Every row gives one point. Each copy is the shape, with its points in the same order, stretched, turned, moved and blurred by noise. Some copies are also mirrored. Which?

Shape (6 x 3)
[[-12  27 -63]
 [-36 -49  48]
 [ 16 -18 -80]
 [ 64  29  23]
 [  1  46  39]
 [ 48   0 -12]]
Copy 1 (6 x 3)
[[-33 -34 -39]
 [  4  45  11]
 [-34 -69  15]
 [ 81  -8   0]
 [ 49  45 -52]
 [ 36 -38  19]]
Copy 1 is: only turned
Copy 2 (6 x 3)
[[ 45 -36   0]
 [-50  50  23]
 [ 37 -12 -54]
 [ 70  59  -4]
 [ 42  38  55]
 [ 48  36 -28]]
Copy 2 is: mirrored

Shape (8 x 4)
[[-31 -34 -81 -84]
 [-19  27   7 -15]
 [-25  -7 -65   0]
 [ 51   7   7  70]
 [ 39   5  57  11]
 [-52   1 -17 -55]
 [  1 -45  66  62]
 [ 24   5 -81   0]]
Copy 1 (8 x 4)
[[ 74  -4 -45 -79]
 [ 28  49  18  -2]
 [ 67 -25  -5 -10]
 [-22 -32  58  28]
 [-29  42  43   0]
 [ 52  43 -15 -19]
 [-40   2 -20  80]
 [ 57 -28  21 -45]]
Copy 1 is: only turned
Copy 2 (8 x 4)
[[-24 -36  31  91]
 [  2 -16  35 -28]
 [-42  -1   8  19]
 [ -3   4 -50 -78]
 [ 54 -10  -9 -49]
 [  2   6  55  41]
 [ 46  75 -26 -23]
 [-53 -39 -30 -14]]
Copy 2 is: only turned
Copy 3 (8 x 4)
[[-33   6 -72 -40]
 [ 17 -33 -30  -1]
 [-55   5 -19   6]
 [-21  34  41  63]
 [ 32   8  22  -3]
 [ 13 -38 -52 -41]
 [-25  11  65  -9]
 [-58  22 -24  45]]
Copy 3 is: mirrored
Copy 4 (8 x 4)
[[ 50  -1  17  92]
 [-19  14 -45  16]
 [ -4 -14  46  59]
 [-26  10  72 -65]
 [ -1  21 -24 -85]
 [  9  -7 -64  56]
 [-26 -47 -20 -90]
 [ 13  23 102  37]]
Copy 4 is: only turned

Shape (10 x 4)
[[ 25   1  30 -66]
 [-35  38  38  -1]
 [ 75 -15 -25  27]
 [ 70  26 -32 -43]
 [ 10  46  22  -6]
 [ 95 -11 -38 -49]
 [ 22  27 -35 -27]
 [-52  23   6  -2]
 [-33  22  15  -7]
 [-49  76  13  45]]
Copy 1 (10 x 4)
[[  2  50 -72 -32]
 [ 36 -35 -48 -23]
 [  8  64  55 -64]
 [ 53  87 -22 -44]
 [ 53   0 -44 -47]
 [ 17 121   0 -46]
 [ 49  51  -7 -11]
 [ 23 -26 -16  13]
 [ 21 -16 -26  -2]
 [ 81 -65 -12 -23]]
Copy 1 is: mirrored
Copy 2 (10 x 4)
[[ 27 -32 -25 -45]
 [ 31 -11  40  -4]
 [-10  45 -33   6]
 [ 47   5 -57  -6]
 [ 45  14  22 -10]
 [ 18   2 -77 -19]
 [ 43  -5 -30  18]
 [ 24 -23  37  14]
 [ 24  -9  21   8]
 [ 51  24  68  30]]
Copy 2 is: mirrored

Shape (10 x 6)
[[-57  35  12  74  83 -58]
 [ 98  40 -16  30  38  -4]
 [ 30 -52 -97  13   1 -36]
 [  8   5   5   1 -19 -19]
 [ 10 -34  -6  48 -36 -13]
 [-26  -3 -10  76 -12  15]
 [-16  62 -68 -23 -65  -6]
 [-26  55 -10  23 -12  89]
 [ 20 -18  -8  21  37  44]
 [ 58   4 -19  14 -12 -21]]
Copy 1 (10 x 6)
[[ 63 -46 108  35 -65 -24]
 [ 85  23 -33   6 103 -47]
 [ 97  38 -54 -21 -19 -60]
 [ -5 -20  -2 -24   1 -19]
 [ 45  -8   0 -44 -14   4]
 [ 70 -43  30   2 -32  44]
 [-26 -71 -63  13 -17 -10]
 [ 28 -49   1  71   2  79]
 [ 82  43   8  31  25  21]
 [ 35   9 -36 -32  42 -36]]
Copy 1 is: mirrored
Copy 2 (10 x 6)
[[ 98 101   6  72  32  57]
 [ 16 -32  68  30  33 -36]
 [-34  17 -35  72  36 -66]
 [-45   4  11  27   5   6]
 [-47  -3 -12  65 -10  -4]
 [  7 -19 -25  65  -2  23]
 [-68 -22 -46  27  69  19]
 [-22 -91 -50   3 -19  13]
 [ -9 -44 -17  15 -31 -47]
 [-39 -16  29  36  19 -25]]
Copy 2 is: mirrored
Copy 3 (10 x 6)
[[ 73  21  53  28  86  68]
 [-32  -5 -31 -20  62  61]
 [ 63  23 -52  -8  -2  36]
 [  4  17  31 -17 -15   8]
 [  9  15  32  -9 -49  46]
 [ 18   7  45  51 -26  57]
 [-34  65  -6  26 -16 -31]
 [-38 -23  30  91   0  -9]
 [ 21 -37   5  30   5  17]
 [ -8  13  -3 -33  10  36]]
Copy 3 is: only turned

Shape (11 x 8)
[[ 66 -21 -50 -21  -4  30  38   1]
 [ 61 -30 -30 -73 -16  96  36 -35]
 [-43 -37   5   7 -18 -54 -12 -15]
 [ 14  33  28  46  54  -5  -1  -5]
 [-65 -47 -14 -33 -45 -30  53 -35]
 [  4  25  59  36 -23 -35   9  21]
 [  5  70  -2  -5   4 -43 -10 -19]
 [  0  43  53  24  29 -21 -27   0]
 [ 21 -41 -29 -76  -9  23  12  14]
 [-40 -58 -29  -4 -74  -1  -9 -28]
 [ 21  11  40   5   7 -73 -10 -45]]
Copy 1 (11 x 8)
[[ 33  34 -19  36  34   0 -56  15]
 [ 82  38 -10  46  44  41 -35  58]
 [  5  -9   6 -29 -11  20  14  -3]
 [-14 -16  -5  16  28 -43  23  -7]
 [ 38  -9 -19 -11 -19  77  -9 -23]
 [-32  27 -35 -15   5 -14  43  -5]
 [-29 -39 -41 -18  45   3 -12  14]
 [-37 -19 -13  -9  20 -37  38  13]
 [ 15  16   1  34   6  38 -39  37]
 [ 52  12  -7 -42 -12  36 -14   0]
 [-50 -20  18 -24  38  22  17  10]]
Copy 1 is: mirrored
Copy 2 (11 x 8)
[[ 100  -45  -32    7  -11  -30   27    9]
 [ 110 -119  -19    8  -37  -81   35   30]
 [ -54   12    7   67   -1   -2  -35  -37]
 [   6    2   17  -52   37  -63   36  -35]
 [ -22    0   34  114  -30   11  -64  -19]
 [ -41   31    7  -39   32  -47  -46  -14]
 [ -19   72    5  -21  -27  -59    0   -7]
 [ -37   21   15  -63   23  -70   12  -21]
 [  55  -46  -24   14  -46   -2   11   11]
 [ -34  -44   -5  113    5    0  -50   24]
 [ -29   39   -1   -5  -12  -90  -15  -74]]
Copy 2 is: mirrored
Copy 3 (11 x 8)
[[  29    8   56  -21  -44  -13   27  -35]
 [  68    9   21   13 -121  -30   10  -19]
 [ -76    0   16  -30   33   13  -32    7]
 [  15  -70   -8   21    0   31  -10   32]
 [ -89   16   39   13   -8   -6   -5   14]
 [  10  -23   27   -3   19    1  -24   51]
 [ -15  -58    9   -7   10   38  -87    7]
 [  19  -53  -22   -4   11   32  -60   26]
 [  14   38   35  -25  -45   18  -21  -17]
 [ -40   40   24  -46   21  -37  -13  -33]
 [ -42  -54    6  -42  -29    6  -67   40]]
Copy 3 is: only turned

Shape (11 x 8)
[[-33 -54  61 -13 -74  25  -9   8]
 [-48 -38  29  14 -69  94  -7  49]
 [  2 -21  65  35 -35  44  21   5]
 [  1 -48 -13  26  23 -12 -54  -2]
 [  1   4 -58  75 -37  21  13  47]
 [-32  23 -24  31   7  -6  48  57]
 [ 40  39 -43 -12  20 -53   3 -67]
 [ 48 -22 -57 -14  21 -11   0  10]
 [-34  68 -70  44   7  16  27  23]
 [ 51  69 -22  -8  32 -31 -23  -1]
 [  6  46 -29  11  39  22  37 -22]]
Copy 1 (11 x 8)
[[-41  17  31 -46 -29 -34  48  31]
 [-66  40 -14 -96 -36 -26  37  56]
 [ 10 -17  26 -50 -18  21  15  61]
 [ -6 -11 -10  24 -45 -53 -49  46]
 [ 11  58  -7 -53  19 -45 -55  51]
 [ 20  43  16  -4  77  -9  -4  62]
 [ 45 -38  -7  67  50   1 -27 -31]
 [ 41  22 -33  29   8 -19   0   2]
 [ -9  37 -35 -14  82 -13 -40  45]
 [ 78 -58 -65  19  54 -36   5 -13]
 [ 16 -13 -33   9  54  47   3  27]]
Copy 1 is: only turned
Copy 2 (11 x 8)
[[ -16   -2   60   11    9   37   31  -60]
 [   6   -3   49   15  -95   35   27  -47]
 [ -28    2   40   36  -31  -21   17  -61]
 [  52   -5  -34    6    3   -4   29    4]
 [ -33  -36  -60   58 -121   50  -32   27]
 [ -53   25  -31   33  -51   31   -7   28]
 [  16  -40  -51    9   25  -22  -73   18]
 [  -1  -35  -38  -18  -29  -25   -9   62]
 [  11    1  -58   45 -103   30  -85   39]
 [  28    0  -54  -43  -16  -15  -58    6]
 [  21   -5  -21   22  -33  -56  -62   23]]
Copy 2 is: mirrored
Copy 3 (11 x 8)
[[ 10   6 -68   4  38 -16 -19  93]
 [-38 -10 -34   9   3  22  31  89]
 [-15 -48  -6  12  38 -55  31  56]
 [ -4  26  16  70  11   0 -20  21]
 [-45  38  76 -12 -37  15  25  42]
 [  8  45  65 -60 -29 -13  72 -41]
 [ 14 -18  35 -58 -22 -30 -94 -63]
 [-17  74  30  15   9  -3 -38 -53]
 [-25  -5  92 -76 -79  18  23 -43]
 [-29  14  37 -24 -56 -35 -55 -82]
 [-15 -44  60 -57 -16 -17  18 -72]]
Copy 3 is: only turned
Copy 4 (11 x 8)
[[ 32 -78  11 -18 -43  11 -59  94]
 [ 10 -86  45 -30  37 -10 -57  78]
 [-31 -59  23 -11 -27  23 -25  83]
 [  9   5  76  14 -26  21 -91 -24]
 [ 24 -28  92 -20  43  27  54  10]
 [ -6  -3  17 -65  34  53  51  31]
 [ 32  66 -27  68  -2   9  26 -31]
 [  1 -15  20  38   2  32  21 -81]
 [ 25  46  29 -21 100  10  58  18]
 [-18  33  11  13  -4 -49  33 -47]
 [-21  33 -20  19  76  26  16  -1]]
Copy 4 is: mirrored

Shape (13 x 9)
[[ 21  49  13  -1  50   1 -13  78   8]
 [ 21   4  41   4  19 -31  -3   1   6]
 [  7  -3  20  25 -28 -15 121   8  18]
 [  4  -7  -3 -73  38  39 -27 -10  19]
 [-20  -3  11   6   6   2  -1 -25 -18]
 [ 12  -4   3  10  23 -34 -25  15  13]
 [-41  75 -16 -35 -32  20   1 -25  15]
 [ 15   8  59 -30 -22   8 -20  14  -8]
 [ 25  22 -18  10 -24  53  16 -15  22]
 [  3 -11  -2 -97  -9   7 -28  16   2]
 [ 17  28  34   6  23 -37  -8   0   0]
 [-43   5  -9 -16 -15  39 -19 -22  28]
 [ 15  -2 -21  -1   9   8  55  17 -13]]
Copy 1 (13 x 9)
[[  15  -28   78  -40   21  -85   -2  -27  -17]
 [  36   -7    8  -14  -27   -8   16  -38   33]
 [  84   25  -64  -27   -3    3 -109   25   74]
 [ -43   24  -45    3  -38  -55   36   -8  -45]
 [ -15   11   -8    4  -31   33    1    1   27]
 [  20    2   27   -3   15    4   34  -42    0]
 [  -2   -8  -21   12  -31  -18   35  104    6]
 [  17  -54  -29  -10  -64  -35   20  -24   -6]
 [  -2   13  -37   74   -3  -30  -21   14    1]
 [ -14  -14  -75  -30  -17  -56   65    6  -50]
 [  31  -10   29   -8  -21  -18   27  -29   46]
 [ -30   -3  -28   29  -46   23    6   45  -42]
 [   6   30  -32  -18   30  -23  -40    4   33]]
Copy 1 is: mirrored
Copy 2 (13 x 9)
[[-10 -32  16  35 -16 -36  32 -58 -20]
 [-10 -12 -16   1  14 -48   9  26 -10]
 [-29  -9   9  42 119  14  -5 -20 -56]
 [  2  36 -66   0 -36 -18 -14 -10 -40]
 [ 14  22  11  -3  -7  -8 -32  13 -13]
 [ -2 -34   3 -17 -11 -20  27  26   6]
 [ 11  28 -46  24  -9  36 -78 -55  30]
 [-16  42 -45  10  18 -40  -6 -12   4]
 [ 48  24 -32  23  27  21   0 -26 -12]
 [-34  36 -71 -34  -4 -10 -19 -31   1]
 [ -7 -19 -10   0   6 -49  -6  15   0]
 [ 19  36 -29  27 -32  42 -23  -5  -1]
 [  3  -2  21  -6  49   3  -8 -36 -44]]
Copy 2 is: only turned
